Each row of a before or after table is a point. One or more steps were done to the points. Then noise was added and the rows were shuffled. The steps act on how far a point lies along the listed directions, d1 being the first. What was done? A step turns or swaps two directions, mirrors them in a line or flattens them onto one, adds a multiple of one to another, or multiplies one. Angles are multiples of 10 degrees, from the lower direction toward the higher: turns from -170 to 170, lines from 10 to 170 but not 90. Use the fewest steps. Two steps may share a direction if one is a turn and the other turns, adds or multiplies; they go together, in the order done. Otherwise the lowest direction goes first.

Directions:
(1): [-0.6  4.4]
(2): [-4.4 -0.6]
Before (13 x 2):
[[-0.8  1.0]
 [-3.8  0.3]
 [-2.0 -0.7]
 [-6.8  3.2]
 [ 0.4 -3.9]
 [ 0.8  2.9]
 [ 6.4 -6.5]
 [ 0.9 -2.5]
 [ 0.9 -2.9]
 [ 4.9 -1.0]
 [ 0.1 -2.8]
 [ 3.5  1.9]
 [ 1.9 -0.1]]
After (13 x 2):
[[ 2.8  1.6]
 [ 0.0  1.8]
 [ 3.9  1.1]
 [-2.8  0.2]
 [ 2.3  1.0]
 [-2.1  3.2]
 [ 5.3  7.5]
 [ 2.8  0.8]
 [-1.6 -7.3]
 [ 0.1  5.2]
 [ 0.1 -4.1]
 [-0.8 -1.1]
 [ 1.1 -1.9]]
Steps: turn d1 and d2 by 100 degrees

Directions:
(1): [ 4.0 -2.6 -6.0  1.9  1.1 -2.6  1.7 -2.4]
(2): [ 0.9  1.2 -2.8 -4.7 -1.7  5.5 -0.5 -3.6]
Before, 9 rows:
[[ 5.9 -3.6 -8.7 -2.7 -0.7  4.2  2.0 -5.6]
 [ 4.2 -2.1 -5.3  2.9 -0.5 -3.8  1.8 -1.1]
 [-3.3  1.0  6.3  2.8  0.4 -4.9 -1.0  4.5]
 [-3.6 -0.8  2.8 -3.1 -1.0  2.2 -1.8 -1.6]
 [ 1.4 -2.6 -1.8 -0.1 -1.5  1.6 -0.3 -0.5]
 [ 2.4 -2.6 -3.4  1.3  1.0  0.5  0.3 -1.3]
 [-0.8  0.2  2.2 -0.1  0.2 -0.3 -0.2 -1.9]
 [ 3.5  1.0 -6.7  1.3  0.8 -0.8  0.5 -3.5]
 [-6.0 -0.2  7.9  0.0 -0.7 -2.9 -1.2  7.5]]
After, 9 rows:
[[ 0.2 -0.7  0.7  0.8  0.6 -1.4  0.3 -2.2]
 [-1.1  3.0  1.4 -4.5 -3.9  5.3 -1.3 -0.8]
 [ 4.5 -5.6 -9.1  0.5  0.6 -4.5  2.6 -1.5]
 [-5.5  1.8  9.9 -2.2 -1.4  4.4 -1.8  4.8]
 [-3.2  5.4  3.3 -1.9 -0.9  3.6 -2.4  0.6]
 [ 4.7 -1.8 -7.5 -0.1  0.0 -2.1  1.2 -4.4]
 [-1.6  0.2  2.1 -1.5 -0.2  3.9 -1.5  0.5]
 [-0.9 -1.5  2.1  0.1 -1.6  1.7 -1.0  1.6]
 [-1.5 -3.7  0.8  2.4  1.3 -4.4 -0.1 -0.3]]
Steps: turn d1 and d2 by 140 degrees

Directions:
(1): [-0.1 -1.9 -6.3 -4.1 -1.4 -2.6  0.4  2.0  0.6 -1.7  6.4 -0.3]
(2): [-5.6  5.8  0.9  2.7 -3.1 -1.6 -0.7 -3.2 -2.1  0.2  4.1  0.1]
Before:
[[  4.0  -1.3  -2.6  -1.8   3.8   0.6   1.1   0.5   2.8  -3.0  -2.2  -0.9]
 [  2.0  -2.4   2.4  -0.7   1.2   0.3  -0.2   0.5   0.7   0.3  -0.4   2.2]
 [  2.2   0.9   1.7   1.7  -0.9   1.5   0.2   0.1  -1.1  -0.8  -2.7  -1.0]
 [  6.2  -6.0   0.4  -3.6   2.9   2.7   3.5   4.2   3.0   0.0  -4.7   1.1]
 [ -2.0   3.9  -5.4   0.6  -3.7  -5.1  -0.5   0.8  -1.2   0.3   9.1   0.7]
 [  0.1   1.7   4.7   6.3   0.0   1.0   0.2  -1.5   0.3   3.0  -2.5   1.0]
 [  8.9 -10.3  -8.0  -8.9   3.0   2.4   0.5   7.5   5.5  -1.4   0.9   0.6]
 [  6.2  -5.7  -3.1  -1.8   2.1   0.2  -0.4   1.2   3.0  -1.1  -0.1   0.2]
 [ -2.6   2.3  -3.1   3.0  -1.3  -2.0  -1.5   0.0  -2.2   1.7   2.3   1.4]
 [ -3.3   0.2 -11.7  -7.9  -4.5  -5.5   0.3   4.1  -1.7  -4.0  15.6   0.1]
 [  5.5  -5.9  -4.7  -5.5   1.3   0.5   0.3   4.6   3.5  -2.1   2.2  -1.3]
 [ -3.0   4.0  -4.6  -1.9  -1.5  -2.6  -0.4   1.5  -1.1   1.2   7.2  -2.2]
 [  2.6  -4.6  -2.9  -5.2   0.6  -0.5   1.2   3.6   2.3  -1.2   1.7   0.2]
 [  1.0  -5.7  -5.5  -4.1  -0.2  -0.6   0.1   2.5   2.2  -2.0   3.0  -0.1]]
After:
[[  1.7  -0.7  -0.5   1.7  -0.2  -0.3  -1.1  -1.9   0.9  -0.4   1.2   0.0]
 [ -0.7  -0.2  -4.5   1.2  -0.2  -1.8  -1.2   1.7  -1.6   1.3   1.9   1.2]
 [  2.3  -0.7   3.3   4.6   1.0   0.7   0.5   0.1   1.4   2.5  -3.5   0.6]
 [  0.1   1.4  -6.4  -1.0  -2.6  -4.8  -0.3   2.5  -0.4  -0.3   8.3   0.4]
 [  1.1   2.2  -0.9   0.5   2.3   0.2   0.9  -1.5   1.6  -2.5  -1.3  -0.7]
 [  0.1   0.3  -1.3  -1.3  -0.8   0.1  -0.3   0.6   1.0  -1.2   3.8  -1.1]
 [  2.6   1.0   1.6   1.4  -1.1   1.5  -0.1   0.4  -1.1  -0.4  -2.8  -0.9]
 [ -1.1   0.3  -0.6  -2.1  -0.9  -0.9   0.6   0.9   0.2  -0.4   3.0   0.5]
 [ -4.3   1.5 -11.5  -7.2  -4.8  -5.6   0.3   3.5  -2.0  -3.7  16.1   0.1]
 [  0.6   0.8   3.6   0.5   0.3   1.9   2.9   0.2   0.6   0.5  -3.2   1.3]
 [ -2.6  -1.6  -3.5  -1.0  -2.1  -1.1  -0.7   0.0   0.4  -1.6   4.0   0.3]
 [  0.8  -1.2   3.2   0.1   0.9  -0.1  -0.3  -0.5   0.2   0.6  -0.1   2.3]
 [ -0.6   1.1  -2.6  -2.1  -1.6   1.1  -0.6   0.9   1.1  -0.1   4.1   0.7]
 [ -1.5   2.7  -5.3  -3.4  -1.1  -2.5  -0.3   2.6  -0.5   1.5   6.6  -2.4]]
Steps: flatten d1 and d2 onto the line at 20 degrees
